Each wall is flat, endless, passes through zero and stands at right angles to its row. A trip goes straight from one point to another. List the walls that it crosses, first one first.

Walls:
(1): -65 -36 23
(2): 68 2 -23
(3): -21 28 -56
(4): -12 62 -13
(5): 31 12 12
(6): 54 28 -56
Trips:
-5 1 47 to -48 12 -36 => 5, 4, 3
-63 -95 18 to 20 52 41 => 5, 4, 1, 2, 6
60 92 48 to -61 -20 84 => 6, 2, 1, 4, 5

Walls:
(1): 124 23 -3 7 -35 36 -50 33 -60 -2 -18
(2): -54 -105 -46 42 29 -53 27 -29 -1 3 3
(3): -10 21 -51 13 -86 14 32 19 56 -28 -67
(4): -68 -34 -13 70 -29 30 28 15 1 -101 -7
(5): 6 16 9 -9 -88 -32 -25 19 56 -29 -29
Trips:
-42 22 -19 -71 4 21 30 43 29 82 1 to 2 33 14 -34 32 53 14 11 67 44 90 => 3
11 18 -14 19 19 18 37 -64 33 15 29 to -4 21 -14 -40 14 91 -25 -41 -28 39 -1 => 2, 1
-34 39 96 -123 66 -19 -8 -15 34 -10 -51 to -14 33 26 70 48 -32 98 -35 -13 3 -29 => 5, 2, 4
5 47 -41 -65 128 -105 -65 -6 4 16 -5 to 34 -20 -20 44 43 6 -25 6 39 -27 -19 => 1, 4, 3
19 -11 41 -48 -42 83 13 -10 51 -27 43 to 26 -61 3 26 54 67 1 -17 1 -36 -31 => 5, 3, 2
-16 4 57 -23 30 -63 43 -34 -52 -16 8 to 10 41 28 -23 72 1 -122 -62 6 12 -8 => 2, 1
-10 -70 -31 -20 28 16 -20 -27 -17 26 32 to -26 47 -36 105 52 6 36 12 -48 -30 31 => 4
-76 55 55 -90 -19 -4 51 40 -32 65 -9 to 131 -13 -55 28 -36 -4 -11 10 50 -32 43 => 5, 3, 1

Walls:
(1): -89 -36 -31 16 9 -71 -14 -36 -58 39 -14 -7 -22 -72 10 -17 0 -9 1 50 -67
 27 -43 -12 60 26 44 -23 -72 9 16 23
(2): 106 -5 -44 54 2 -81 -69 72 86 -79 -16 1 -21 -41 0 21 -8 -57 -22 -31 22
 55 6 -4 -43 -22 -52 15 -71 -84 -17 -37
(3): -71 -7 30 2 16 -60 32 -70 -5 17 26 82 -34 28 -4 -18 -58 -60 26 -33 62 73
 -20 50 -8 47 -70 -64 31 -48 -51 37
(4): 7 -23 -39 1 -42 -33 27 15 -4 37 0 -10 -48 23 12 48 24 55 25 -3 25 15 -24
 62 56 -18 -135 -36 -84 8 64 14
(5): -69 -89 78 5 -75 -20 43 -25 15 -55 100 43 -26 31 -38 27 -17 -38 1 -4 2 6
 -18 -13 -22 -34 24 -6 67 -26 3 49
(6): -7 -7 -32 -5 50 -43 24 -30 -39 -76 -18 90 12 27 11 17 -25 4 19 -29 -41
 -26 10 36 22 52 -69 -25 -68 -50 -15 1
(7): -40 12 83 -36 -8 -27 -101 -84 36 -37 -12 52 5 9 50 -12 23 47 -34 -59 -20
 23 -6 -6 94 37 -51 -52 -27 16 51 -96
(8): -11 -24 -37 -62 3 -51 -69 52 30 7 -2 11 -37 -108 51 50 45 8 -51 8 51 1
 31 -52 -20 -36 -7 9 27 -24 60 -70
(9): -35 -22 -39 -24 7 42 -53 11 -96 -51 1 43 -5 40 -9 24 -32 22 90 76 21 19
 83 -25 72 -49 19 55 17 -37 -30 -11
Trips:
32 -75 -34 21 50 -136 -62 116 -22 -10 -19 -31 -3 -41 44 1 -16 -9 -76 16
 -10 35 -105 17 111 16 74 -8 -101 -34 -13 -37 to -44 49 27 10 -31 -84 -15 50 -40 -21 -76 6 13 48 -72 -21 10 4 -4 -51 -8
 36 -61 33 8 -4 -8 27 22 -48 -67 -23 => 3, 8, 4, 9, 5
9 -9 19 -13 10 -40 77 -2 9 -40 44 7 -8 40 80 -109 1 4 -32 66 63 -54 5 17
 24 16 -6 66 -86 14 -79 -129 to -6 -21 -75 -31 -15 14 -3 24 -32 8 30 51 -30 -14 45 15 -1 88 10 44 -33 30
 123 -49 -61 -12 -8 -31 32 -29 -1 -120 => 8
5 42 -27 28 5 -16 12 3 19 -11 -22 -1 -96 20 5 -50 45 -26 -57 -39 27 -60
 32 57 -34 -3 -62 -68 -53 73 28 -49 to 9 24 52 -39 70 -63 -51 -6 -40 19 -25 -1 12 -4 -5 -4 81 15 -34 -25 -60
 -24 54 -5 -36 -51 20 11 -61 -2 43 -62 => 3, 1, 4
